Every row gives one point. A path goes straight from each point to the next, and from the last back to the first. The post is the endless flat space through its rows: a point in 2 columns, a line in 3, a plane in 4, and so on, so that a path can go around it. How many times does the path go around the post? Going back the other way cancels.
In the rows, zero is written as 128.

Post (2 x 3):
| 139 | 142 | 140 |
| 107 |  82 | 133 |
Path (26 x 3):
| 190 | 226 | 132 |
| 132 |  95 | 143 |
| 156 | 180 | 200 |
|  58 |  74 | 133 |
|  95 | 139 |  96 |
|  95 | 171 | 141 |
| 105 |  98 | 162 |
| 167 | 113 | 153 |
| 170 |  81 | 129 |
|  87 |  52 | 147 |
|  93 | 148 | 156 |
| 118 | 123 | 109 |
| 162 | 109 | 109 |
| 122 |  32 | 165 |
| 111 |  69 | 188 |
| 156 | 123 | 161 |
| 135 | 146 | 183 |
|  95 | 149 | 132 |
| 156 | 156 | 104 |
| 129 |  32 | 125 |
| 108 |  47 | 154 |
| 133 | 159 | 160 |
| 100 | 150 | 122 |
| 137 | 160 | 156 |
| 109 |  57 | 168 |
| 123 |  73 | 117 |
Times around: 2

Post, 10 rows:
| 191 | 146 | 145 |  78 |  90 | 117 | 139 | 148 | 147 |  99 | 143 |
|  88 | 137 | 108 | 149 | 111 | 138 | 140 | 132 |  86 | 143 |  93 |
| 113 | 169 | 137 | 130 | 138 | 107 | 142 | 148 | 126 | 130 | 143 |
| 122 | 124 | 117 | 134 |  98 | 128 | 124 | 168 |  97 | 150 | 136 |
|  90 |  76 | 120 | 176 | 158 | 144 | 165 |  57 | 110 | 173 | 104 |
| 160 | 116 | 154 | 108 |  57 | 119 | 110 | 132 |  85 | 195 |  79 |
| 113 | 149 |  82 | 161 | 164 |  94 | 119 | 130 | 117 | 142 | 126 |
| 119 | 100 |  99 |  95 | 196 | 130 | 146 | 164 | 140 | 110 | 130 |
| 130 | 116 | 124 | 119 | 132 | 143 |  99 | 165 |  96 | 104 | 115 |
| 108 | 123 | 110 |  91 | 118 | 174 |  74 | 160 | 107 | 120 | 123 |
Path (24 x 11):
| 108 |  90 | 164 | 209 |  93 | 152 | 201 | 116 |  72 | 166 | 130 |
| 127 | 153 | 107 |  56 | 101 | 194 |  63 | 153 |  90 | 109 | 145 |
| 116 | 159 |  91 | 137 | 119 | 100 | 118 | 139 |  85 | 110 | 115 |
| 126 | 105 | 113 | 191 |  69 | 125 | 146 | 144 |  98 | 133 | 124 |
| 190 | 148 | 130 |  93 | 110 | 123 |  43 | 234 | 143 | 119 | 168 |
| 148 | 158 | 121 | 133 |  50 | 155 | 114 | 113 |  73 | 161 | 139 |
| 149 | 164 | 104 |  92 | 130 | 144 | 100 | 104 |  77 |  82 | 105 |
| 108 | 102 | 131 |  94 | 126 | 142 | 113 | 147 | 121 | 139 | 150 |
| 141 |  98 | 150 | 107 | 104 | 127 |  87 | 151 | 121 | 115 |  59 |
| 132 |  77 | 125 | 182 | 169 |  87 | 125 | 131 | 118 | 249 | 106 |
| 132 | 134 | 126 |  89 | 108 | 139 | 149 | 161 |  99 | 142 | 127 |
| 125 | 123 | 120 |  91 | 136 |  98 | 157 | 119 | 113 | 117 | 147 |
| 158 | 147 |  51 | 145 | 116 |  73 | 117 | 152 | 153 |  86 | 129 |
| 145 |  98 | 137 | 162 |  86 | 137 |  83 | 185 | 119 | 174 | 112 |
|  71 | 143 |  76 | 182 | 113 | 129 | 159 | 189 |  79 | 201 | 189 |
| 120 |  84 |  97 |  85 | 168 | 191 | 101 | 163 |  97 |  88 | 102 |
| 148 | 171 | 102 | 168 | 119 |  54 | 131 | 142 |  81 |  92 | 156 |
| 102 | 142 | 109 | 125 | 149 | 107 | 155 | 123 | 158 | 143 | 132 |
| 116 | 127 | 135 | 135 |  99 | 167 |  19 | 188 | 107 | 155 | 146 |
|  81 | 160 |  93 | 142 | 114 | 157 |  84 | 186 | 103 | 152 | 169 |
|  69 | 125 |  68 | 121 | 126 | 163 | 106 | 154 |  72 | 146 |  94 |
|  38 |  85 |  11 | 110 | 199 | 153 | 189 | 106 | 116 | 114 |  86 |
| 182 | 152 | 121 |  82 | 132 |  93 | 131 | 110 | 164 |  88 | 128 |
| 150 |  80 | 151 | 164 | 130 | 123 | 153 | 103 | 120 | 142 |  91 |
Times around: 5
